Each row is a point. To make a cloud, some directions were put in groups of two or more. Within a group, all points are equally far from the middle, so they leave a hole (a ring in 2 directions, a hollow ball in 3). The other directions are filled evenly. Then the cloud was stretched, turned, moved and blurred a little. Count the holes, and give their numbers of directions, smallest first.
(in the rows, 128 means zero)

Cloud (13 x 2)
[[ 94 173]
 [103 181]
 [151 192]
 [ 78 117]
 [155 102]
 [ 76 139]
 [ 88 102]
 [ 96  97]
 [141  96]
 [103 181]
 [129 193]
 [142 193]
 [140  95]]
Holes: 1 (2)

Cloud (19 x 3)
[[ 91  62  68]
 [173 108 126]
 [ 72  95  82]
 [101  95  64]
 [104 121  75]
 [150 142 130]
 [156 102  76]
 [141 124  87]
 [138 148 114]
 [ 53 104 129]
 [143 141 163]
 [133 128 175]
 [ 93  93  67]
 [149 130 103]
 [133 138 176]
 [ 89  85  68]
 [ 99 104  68]
 [ 91  81 150]
 [ 32 139 156]]
Holes: 1 (2)

Cloud (31 x 4)
[[131 140  80 134]
 [115 103 141  98]
 [176 171 133 109]
 [190 165 206 162]
 [ 65 111 120 144]
 [180  99 161 117]
 [ 70 150 116 166]
 [ 87 129 178 189]
 [133 111 184  88]
 [112 182 114 143]
 [ 97 142 212 120]
 [181 187 145 120]
 [ 76 132 171 137]
 [141 145 204 192]
 [121 122 200 185]
 [184 131 166 179]
 [184 140 129 159]
 [ 74 151 106 157]
 [120 194 158  77]
 [131 146 104 106]
 [154 170 139 188]
 [149 182 123 158]
 [ 98  79 169 184]
 [183 180 144 108]
 [143 106 156 218]
 [145  86 180 120]
 [165  89 103 129]
 [185 144 130 121]
 [140 133 126  86]
 [ 96 138 195 181]
 [128  96 156  96]]
Holes: 1 (3)

Cloud (56 x 6)
[[124 179 138  71  75 132]
 [160 119  69 181 111 126]
 [102 141  78 129  63 112]
 [123 154  80 154 169 130]
 [116 131  90 101 176  93]
 [139 145 144 135 142 211]
 [147 119 197 196  99 139]
 [ 61 102 177  87 147 125]
 [ 51 115 135 148 136 170]
 [137 132  37  64 114 118]
 [193 155  72 111 155 105]
 [146 131 218 187 116 129]
 [153 178  70 134 148 169]
 [175 119 107 182 117  80]
 [106 162 172  53 142 147]
 [ 60 108 174 113  91 131]
 [ 53 119 130 128  84 120]
 [177 163 124  68  80 107]
 [112 197 105 147 147 139]
 [ 57 121 161 168 133 163]
 [ 59 106 162 110  92 115]
 [145 134 186 148 176 172]
 [ 83 178  69  61 127 158]
 [ 51 121 130  96 108  95]
 [157 157  66  75  71 106]
 [135 140  63 160 154 141]
 [ 99 176 173 130 122 194]
 [179 154 147 148  74 175]
 [164  99 185 103  96 110]
 [132  82 124 112 166 108]
 [ 87  96  83 134 128 170]
 [ 58 123  83 135 137 162]
 [ 87 139  94 143  70 115]
 [131 122 167 159 160 195]
 [216 161  94 113 119  88]
 [143 191 119 114 173 122]
 [111 130 190  93  77 140]
 [123  85 134  87 118 175]
 [113 204 115 147 133 141]
 [133 108 162 133  67 162]
 [ 93 175 101 160 149 127]
 [203 146 177 174 102 151]
 [ 66 125 178 150 134 188]
 [112 109 168 178  78 146]
 [173 142 117  76  75 159]
 [ 86 118 169 132 149  74]
 [180 152  75  55 101 131]
 [136 190 176 153 106 162]
 [ 93 176 106  65 137  91]
 [ 87 161 156  98 124 204]
 [ 74  99 107  81 155 116]
 [ 74 189  78 103 117 159]
 [164 200 144 159 104 126]
 [ 88 140 146 192 122 111]
 [112 153  98 104 175  91]
 [ 43 152  88 115 113 137]]
Holes: 3 (2, 2, 2)

Cloud (88 x 8)
[[ 96  79 108 127 175 110 186 175]
 [120  70 145 164 115 170 120 172]
 [106  89 110 162 165 154 117 115]
 [ 98 150 127  70 129 103 143  92]
 [163 108 164 136 105 191  72  82]
 [195  68 154 147 148 180 115 150]
 [118 162 130 131 109 227 124 107]
 [164 142  92 133  79 160 153  61]
 [109 196 135 107 180 141 163 158]
 [199 135 130 162 152 104 190 100]
 [163 106 191 134 173 168  72 122]
 [132 126 161 136 135  73  72 170]
 [137 104 147  77 137 122 162 109]
 [ 67 104 158  94 139  91  95 147]
 [ 95 167 109 147  82 192 183 123]
 [ 95 136 187 173 101 189  94 143]
 [205 162 108 165  89 233 131 119]
 [215 115 103 160 117 127 124 191]
 [142  77 154 207  51  94 105  95]
 [157  84 132 128 132 156 162 189]
 [181 106 148  97 199 127 123 124]
 [124 156 118  68 112 178 118 138]
 [110 145  98 129 118  75 173 156]
 [169 112  96  97 106 165 114 118]
 [184 197 149 129  86 199 116  96]
 [ 55 132 130 105 114 109  63 147]
 [108 124 109 186  53 207 168 115]
 [137 131 155 220 165 131 104 151]
 [107 149  83 101  86 147 173 135]
 [100 109 141 152 111 208 199  92]
 [ 57 190 133 187 154 128 113 129]
 [ 94  62 105 166 140 110 156  92]
 [117 173 138  93 175  86 117 161]
 [198 104 134 120 147 106 136  86]
 [109 150 162  84 109 142  82  80]
 [174 112 172 170 132 119  96 182]
 [169 177 189 169 155 121 128 144]
 [111  71  96 123  73 100 129 135]
 [132 103  91 200 156 129  72 133]
 [ 87 200 128  85 159 119 182 110]
 [ 91 123 141  88 149 101  67 158]
 [161 113 137 181  65 147 203 148]
 [139 203 159 164 126 159 116 191]
 [220 179 126 123 163 145 116 117]
 [213 125 125 206 103 163 193 130]
 [136 128 109 134  88 217 116 100]
 [146 125  98 187 150 160 129  61]
 [152  78  92 201  44 185 132  92]
 [172  89 123 119 147 133  95  94]
 [ 93 133 145 118 144 113 105  45]
 [157 126 169 166 208  91  83 160]
 [ 27 137 130 176  72 153 168 110]
 [164  81  94 144  82 101 121 131]
 [157 194 107 208  78 107 135 122]
 [119 159 134 112  51 113 152 114]
 [114 144 119 184  68 176 147  72]
 [115 128 124 136 171 140 161 212]
 [154 143 114 200  45 162 108  77]
 [ 96 197 138 101  90 143 165 115]
 [172 114 142 175 128 119 151 172]
 [118 194 148 113  71 156 101 184]
 [133  86  76 150 110 146 144  58]
 [ 71 135 110  69 192 149 101  96]
 [125 123 138  87 112  95 156  68]
 [114 145 153  49 137 140 101 133]
 [ 95 150 146 169  72 175 192 155]
 [133 122 130 163  54 167 105  68]
 [176 154 138 137 229 153 165 148]
 [109 164 134  77 185 108 169 144]
 [137  92 113 147 145 192  81 129]
 [ 31 117 174 116 167 120 119 116]
 [ 95 137 138 132 161  89 181 160]
 [116  85 133 141 202 149 145 101]
 [ 89 178 137  97  54 178 163  63]
 [186  82 126 114  96 172 107  82]
 [ 88 113 139 112 145 135 114  58]
 [ 80 194 135 134 126 149  82 119]
 [203 111  87 146 114 116 102 178]
 [137 184 122 114  98 185 162 133]
 [ 76 124 141 149 221 104 133 193]
 [185  58 134 167 114 143  92 183]
 [111 141  58 199  60 133 169 107]
 [171 167 187 100 143 148 102 172]
 [ 88 194 131 179 106 155 133 139]
 [124  78 122  88 184 107 157 110]
 [111  93 161 166 123  93 115  90]
 [115 109 181  72 120 143 132 145]
 [136 148  67 147  92 116 143 153]]
Holes: 1 (3)

Cloud (97 x 9)
[[158  62 122 118 174 183 174 118 125]
 [182 181 132  93 155 172 151 133 129]
 [171 129  62 139 142 110  77 116  53]
 [ 98 174  88 142 135 127  59 130 120]
 [142 100  95  90  94 191 169 131 166]
 [ 81 182 116 123 137 176 161  58 143]
 [ 69  76  96 147 141 109 136 118 109]
 [114  72 110 136  93 155 161 134 161]
 [145 152  75 180 110 155 122 122 104]
 [205 123  82  95 159 141 130  65  98]
 [164 156  95 155 200 121 108  78  95]
 [ 85 131  68 113 181 139 125 174 160]
 [155 121 117 111 138 112 139 188 108]
 [136 162  84 153 123 139 142 154  70]
 [118 112 128 131 145 185 200 150 133]
 [125 197 137  97 171 147 153 115 120]
 [132 116 143 136 157  50 164 132 145]
 [179 101  83 110 140 121 157 182 131]
 [165 200 110 171 102 121  96 163  93]
 [ 87 108  29 166 195 117 106 121 104]
 [159  59  85 157 142 150 156  71 199]
 [ 91  52  98 118 115 155 102 111  90]
 [170 187 119 157 186 162 145 111  71]
 [139 102 131  89 145 119 131  85 121]
 [119 144 170 158 105 165  98  81 157]
 [132  91 107 167 170 140  88 117  94]
 [153 167  98 129 109 185 155 105 131]
 [116  82  82 167 191  97  99 133 103]
 [121 115 142  85 183 219 133  86  76]
 [ 97 169 110  91 102 140 150  97  83]
 [ 46 124  72 128 107 143  86 111 138]
 [159 118  62  99 142 132 219  86 131]
 [ 86  63  69 145 103 159 149 111  54]
 [ 96  69  40  87  76 128 167 143 120]
 [106 150 176 114 138 146 171 137 149]
 [116 166 119 129 173 172 159 135 137]
 [109 150 111 129 152 156 110 116  51]
 [154 194 137 160 225 111  83 106 108]
 [158  72 156 139 149 141 136 118 112]
 [ 99 187 102 145 109 174 116  43 154]
 [165 118 133 158 154  72 116 141 122]
 [118  67 112 101 166 164 178 157 127]
 [135 103 156 117  92 142 145 112 206]
 [120 113 128  96  47 163 150 159 169]
 [159 144  81 144 134 221 136  95 102]
 [102 103  74 107 156  77 195 167 125]
 [136 116  82 134 199 129 204 155  83]
 [149 105 117 165 195 126 121 131 100]
 [131 156 126 186  87 147  64 130 143]
 [123  37 105 124 114 170 137 201 109]
 [152 151 143 191  92 144  85 160 136]
 [127 107 124 161 155  91 161  75 121]
 [128 113  50 183 163  77 132  99  67]
 [ 99 122  84 115 153 177  71 148 132]
 [ 78  60  55 137 135 103 144 136 154]
 [105 123  63 103 188 127 138  92 122]
 [118 139 142 178 148 133  70 162 147]
 [ 91 139  47 127  51 150 149 167 146]
 [121 102  84  92 206 130 160  65  73]
 [199 138 136 168 165 149 114 139  89]
 [167 217 168 113 173 164 120 110  91]
 [162 115 143 139  67 140 172 168 112]
 [ 75 142  51 136  89 140 131 103 163]
 [ 77 148 134 144 161  89 117 110 106]
 [193 196 147 180 183 132 133  79 103]
 [116 134 113 135 127 148  84 112  58]
 [124 109 108 110 137 174 199 102  98]
 [ 78 106 121 134 154 140  93 128  89]
 [ 23 134 103  69  93 167 101 157 109]
 [ 93 128 118 133 165 127 122  84  91]
 [139 149 107 117  49 178 145  96 145]
 [ 64 127  83  81 116 129 206 147 185]
 [114 102  64 119 173 144 160 105 121]
 [146 102 105 156 124  86 126 140 171]
 [169 120 140 143 107 167 129  67  78]
 [217 215 111 164 139 108 132  93 168]
 [106 139  16 117 104 205 117 146 103]
 [144  81 128 141 198 121 120 133 153]
 [142 146 136 114 165 168  90 134  58]
 [129  92 122 122  98  97 138 129 184]
 [120  69  94 135  93 114 132  98 159]
 [ 86 153 123 120 147 149 193  99 100]
 [127  62  30 136  93 150 198  97 160]
 [123 176 162 129  99 140 146 151 132]
 [141 118 123 133 133 133 249  99  87]
 [ 79 109 138 168 174 132  46 116 101]
 [ 86  61  94 101 173 165 116 157  52]
 [ 93 125  76 122 174  90  85  95  92]
 [134  98  33 180 153 124 139 157 147]
 [121 191 105 149 158  84 112  81 134]
 [110 156 104 169 195 131 157 143 136]
 [117 179  51 151 156 113 109  81 131]
 [ 87 138  61 139 139 154  90 116  87]
 [ 75  81 151 103 127 160  76  87 106]
 [117 160 151 171 177 127 105 152 137]
 [ 92  76 124  94 214 202 195  85  65]
 [122  80 122 190 173 138  59 153 113]]
Holes: 0

Cloud (95 x 9)
[[ 98 147  98  72  92  93 189 135 103]
 [124 182  68 171 103 146 117 169 113]
 [104 102 176 109 100 161 107  79  71]
 [163 106 123 174 130  49 129  99 160]
 [127 169 113 103  73 121 200 106  88]
 [114  76 102 115 102  47 174 100 121]
 [179  91 138 125 129 110 161  50  59]
 [147 170 137  82  79 135 175 127 158]
 [ 92 118  82 118 139 185 119 133 118]
 [ 87 135  89 122 134  70 202 101 101]
 [ 56 204  69 129 154 134 158 159 126]
 [121  72 148 175  99  97 176 114 141]
 [190 127 118 136 137  98 103  83 157]
 [ 83 133 108 136 130 133 139 189 151]
 [124 146 124 134 163  77 196 137  94]
 [169 142  50 157 116  79 174 133 145]
 [131  45 127 108 127  77 139 154 202]
 [ 90 102 139 158 140  58 183 167 110]
 [101 190  63 200 188  93  84 144 115]
 [ 89 144 177 140 101  96  50 151 174]
 [134 152 146 124  70 143 170  91 102]
 [162 125 154 129  71 182 144  89 101]
 [181 137 112 107 120  54 135  61  89]
 [ 92 167  92 112 115 105 227 126 140]
 [123 230 131 148 145  93  76 188 139]
 [124 181  41 182 129  99 128 150 130]
 [ 77 163  87 145 136 172  96 176 105]
 [ 82 201 129 123 127 117 101 170  79]
 [125 197 119 104 127 117  80 127 137]
 [134  70 202 112 142  95 130 112 118]
 [ 86 167 169 111 104  86 112 207 156]
 [114  62 122 149 104  43 148 135 119]
 [156 121  60 126  93 140 175 156 114]
 [167 108 135 175 144  60  81 151 145]
 [143 113  63 126  84  82 142  71 140]
 [142 123 109 155  63 102 186 142 106]
 [111 146 168 117 104 122  91 200 153]
 [109 103 110 136 141  39 147  92 142]
 [179  48 130  62 146 124 168  91  93]
 [ 57 133 147 166 106  65 115 113 168]
 [165  76 161 109 137  92 142 159  74]
 [198 110 125 191 124  71 143 191 142]
 [110 146 191 126  80 143 163 141 146]
 [161 132 124  64  75 148 183 130 111]
 [164  68 156 115 138 137 101  33  71]
 [103 154 166 138 121 109  57 186 112]
 [ 77 123  90 160 178 140 106 169 104]
 [115 171 159 144 110  67  60 185 131]
 [189 206 127 152 116  79 162 183 130]
 [157  95 181 194 130  74 107 125  97]
 [175  87 116 114 121  98 209 110 190]
 [107 159 162  63  73  60 193 164 183]
 [ 84 168  95  98  99  76 135 125 102]
 [134  74 108 141 133  70 114 112 181]
 [159 141 134  92  61  52 135  74 123]
 [139  98 138 129  59 112 117  81 102]
 [205 100  80 132 152 135 122 134  95]
 [112 159 150 122 104 141 132  97  49]
 [101 147 148  99  83  61  99 112 165]
 [129 141 109 171 144 113 155 126 187]
 [129 144 172 171  68 127 102 115 151]
 [125 111 128 167 143 121 185 175 140]
 [ 68 168  90 117 132 145 102 141 134]
 [233 121 101 141  74 112  96 119  64]
 [ 94 103 122 132 145 174 176 126 146]
 [ 67 117 103 121 167 116 138 132 139]
 [137 156 119  79  80  77 130  50 113]
 [139  55 111 152 116  80 129  78 140]
 [149 117  99 121  71  91 139 175 179]
 [ 81  55 139 108 112 126 149 138 103]
 [109 135  68 160 117  36 154 132  87]
 [127 158 157 110 145  87 144 119  92]
 [152 126 115 136  72 159 141 150 130]
 [129  97 131 139  80 137  70 113 147]
 [187 135 157 120  45  62 126 104 182]
 [159  87 138 142 156 124 116 131 180]
 [107 157 124 108  90 126 171 150  63]
 [ 45 125 119 140 152 149 139 152  96]
 [169  77 176 141  56  88  82 123 115]
 [ 86  20 178 113 151 139 158 124 150]
 [182  92 172 153 113 113  51 130 136]
 [129 128 167 170  98 134  67 114  54]
 [ 94  80  87 127 121 135 110  91  70]
 [ 64 173  98 210 155  40 107 161 120]
 [144 171 148 224 143  61 133 169 171]
 [167 139 150 162 122 118  78  69  99]
 [148 183 102 155  72  91 102 170 146]
 [ 81 197 168 179 101  57  70 174 114]
 [163 178 103 126  96 103  75 114 117]
 [135 190 143 166  90  99  68 165 163]
 [172 100 148 157 125 145  83  66  36]
 [163 150 148  57  80  96 205  85 111]
 [134 167 114 178  68  71 153 218 166]
 [122  59 155 169 150 152 172 109  76]
 [ 94  96  81 170 173 148  76 106  86]]
Holes: 2 (2, 3)
